Each row is a point. Each copy is the shape, with its points in the same order, turned, moved and blurred by noise. Some copies are also mirrored. Which?
In the rows, zero is written as 128.

Shape (6 x 3):
[[ 83  83 191]
 [102 102 137]
 [151 204 134]
 [151 104 137]
 [129 133 123]
 [120 151 142]]
Copy 1 (6 x 3):
[[ 82 101  66]
 [125 132  98]
 [117 136 207]
 [151 100 118]
 [139 131 136]
 [114 131 146]]
Copy 1 is: only turned
Copy 2, 6 rows:
[[112 182 188]
 [106 163 136]
 [193  96  99]
 [112 105 142]
 [133 128 115]
 [156 135 113]]
Copy 2 is: only turned

Shape (7 x 4):
[[163 120 114 163]
 [181 143 146  58]
 [124 141 140 136]
 [123 114 124  94]
 [124 139 104 182]
 [183 111  95 132]
 [101 148  80 163]]
Copy 1:
[[139 145  70 145]
 [ 42 143 100  86]
 [120 133 117 144]
 [105  99 117 100]
 [180 153  94 156]
 [127 139  51 113]
 [182 149 120 115]]
Copy 1 is: mirrored
Copy 2 (7 x 4):
[[131 115 153 109]
 [114 218 178 147]
 [161 149 129 134]
 [121 177 111 137]
 [158  91 126 130]
 [ 93 130 164 117]
 [146  93 106 162]]
Copy 2 is: mirrored
Copy 3, 7 rows:
[[120 124  71 130]
 [ 59 123 158 147]
 [146 140 128 136]
 [120 109 151 114]
 [159 152  66 106]
 [ 89 100  88 119]
 [166 148  95  74]]
Copy 3 is: mirrored
Copy 4:
[[ 92 107 115 132]
 [188  61 139 148]
 [136 131 143 108]
 [161 131 149 152]
 [ 92 152 105 110]
 [106  93 105 162]
 [119 175  91 117]]
Copy 4 is: mirrored

Shape, 11 rows:
[[118 144  67  93 172 149]
 [158 122 170 171 187 128]
 [139 151 167 101 135 195]
 [110 136 131 130 149 148]
 [149 134 171 146 130 158]
 [166 130 121 128 152  85]
 [119  93 131 140 178 160]
 [155 135 148 160 101 166]
 [132 118 119 150 157 153]
 [ 89 109 150 160 126 112]
 [169 141 109 157 210 145]]
Copy 1, 11 rows:
[[ 74 110 118  65 145 145]
 [ 75 152  68 186 110 140]
 [109 103 101 114  47 142]
 [102 134 125 122 107 141]
 [123 121  88 161  79 141]
 [ 97 106  84 152 159 103]
 [ 93 174  91 118 112 144]
 [151 108  83 157  93 158]
 [106 142  92 127 121 156]
 [132 164 138 162 130 128]
 [ 48 128  62 136 133 164]]
Copy 1 is: only turned
Copy 2 (11 x 6):
[[124  65 124  90 130  90]
 [117 119  99 157 186 182]
 [195  80 152 149 132 156]
 [136 110 146 120 139 139]
 [164 124 133 166 155 159]
 [109 122  74 154 131 119]
 [103  89 156 135 167 150]
 [174 140 145 169 165 127]
 [123 107 140 134 168 129]
 [104 165 158 135 132 150]
 [120  82  83 118 201 140]]
Copy 2 is: mirrored
Copy 3:
[[116 130 183 106 165 162]
 [141 135  55  84 146 179]
 [ 95 137 104 183 170 177]
 [129 147 120 134 148 142]
 [117 140  71 152 129 160]
 [133  98 120  86 110 158]
 [112 149  92  96 182 126]
 [ 85 154  77 149 108 150]
 [110 152 114  97 148 147]
 [152 149  92 129 127  94]
 [117 141 111  70 149 203]]
Copy 3 is: only turned
